Each point is reached from the start by the listed moves, each made once or not at all, plus a little noise. Is the number of moves made odd or even? Then give how often each move was made.
In the rows, 128 means zero.

Moves:
(1): [150 123 155 136 172]
(2): [ 85 169  83 101 127]
(3): [105 120 133  90  98]
Start: [ 74 124 124 132 109]
Points:
[  7 158  83  65  77] -> even (0, 1, 1)
[ 51 116 128  94  80] -> odd (0, 0, 1)
[ 96 119 152 140 151] -> odd (1, 0, 0)
[ 74 111 156 102 122] -> even (1, 0, 1)
[ 53 160 108 113 151] -> even (1, 1, 0)

Moves:
(1): [207 151 132 101 133 106 121 138]
(2): [152 129 156 143 134 114 128 100]
(3): [110 156 146  87 143 181 120 110]
(4): [143 105 116 132 120 134  61 136]
(5): [135 136 130 130 117 130  79 146]
(6): [152 123 123 150  94 190 157 134]
Start: [126 116 154 138 127 131 115 137]
Points:
[141  93 142 141 118 138  47 146] -> odd (0, 0, 0, 1, 0, 0)
[208 169 205  85 153 147 100 101] -> odd (1, 1, 1, 0, 0, 0)
[249 141 188 111 110 216  62 115] -> odd (1, 1, 1, 1, 0, 1)
[150 110 150 160  92 193 144 142] -> odd (0, 0, 0, 0, 0, 1)
[127 115 154 138 126 132 115 138] -> even (0, 0, 0, 0, 0, 0)

Moves:
(1): [131 128 109 173  97 147 133 156 135]
(2): [ 94 162 192  87 112 141 149 138 102]
(3): [145  87 129 140  78 128 127 105 127]
(4): [129 159 126 151 126 141  87 102 114]
(5): [ 97 121 153 149 145 148 154 113  85]
(6): [125 100  91  99 120 142 113 131  90]
(7): [140 183 106 141 112 118 145 108  95]
(8): [105 146 111 135 121 139 132 119 143]
(9): [166 114 134 107 136 179 130 142 129]
Start: [134  98 133 158 123 141 143 103 127]
Points:
[100 186 175 186  79 249 227 113  45] -> even (1, 1, 0, 0, 1, 0, 1, 1, 1)
[113 112 207 162 104 243 191 139  66] -> even (1, 1, 0, 0, 1, 0, 0, 0, 1)
[151  96  59 189  79 244 105 112  98] -> odd (1, 0, 0, 1, 0, 1, 0, 1, 1)
[ 70 100 164 149  87 209 182 128  27] -> even (1, 1, 0, 0, 1, 1, 0, 0, 0)

Moves:
(1): [109  90 114 134 147 115 104 147  86 127 130 153 144 148 121]
(2): [139 129 147 136 143 122 142 150 120 134 137 138 127  88 102]
(3): [107 129 118 168 103 134 109 117 130 157 114 135 120 143 137]
(4): [125 121 138 154 136 149 146 137 144 122 126 138 102 143 134]
(5): [155 136 134 113 138 115 117 128 120 117 148 120 105 117 140]
(6): [112  94 125 139  97 123 157 143 127 118 140 126 147 117 119]
(7): [126 126 142 128 150 144 133 145 144 112 141 113 162  94 136]
(8): [121 124 127 130 137  94 123 137 142 142 123 122 127  94 137]
(9): [123 124 165 137  95 115 161 109 137 122 172 116 147  76 124]
(10): [170 114 110 135 186 101  94 136 148 150 139 126 138 130 139]
(11): [147 130 147 141 131 122 123 130 141 115 130 120 124 115 147]
(12): [116 126 111 145 119 131 120 112 136  95 145 132 121 160 143]
Start: [127 128 132 129 101 138 180 148 122 108 118 124 112 138 139]
Points:
[125 118 161 165 133 120 208 186 144 124 122 141  80  80 131] -> odd (0, 1, 0, 1, 0, 0, 0, 1, 0, 0, 0, 0)
[104  81 167 226 150 122 162 212 130 119 122 146 119  67 157] -> odd (1, 1, 1, 1, 0, 0, 1, 1, 0, 0, 1, 0)
[149  73 121 172 133 126 197 179 158 114 140 126 113 142 148] -> odd (0, 0, 0, 1, 0, 1, 0, 0, 0, 1, 0, 0)
[123  47 201 208 111  86 228 205 133  34 228 124 138   9 165] -> even (1, 1, 0, 1, 1, 1, 1, 1, 1, 0, 1, 1)
[115  64 133 212  88 102 158 178  84  76 163 152 104 128 150] -> odd (1, 1, 1, 0, 1, 1, 0, 0, 0, 0, 1, 1)
[177  44 161 188 216  68 168 249 139  89 179 131 138  29 158] -> odd (1, 1, 0, 1, 1, 1, 1, 1, 0, 1, 1, 0)
[135 122 144 184 107 157 188 144 156  57 139 129  74 172 177] -> odd (0, 0, 0, 1, 0, 0, 0, 0, 0, 0, 1, 1)
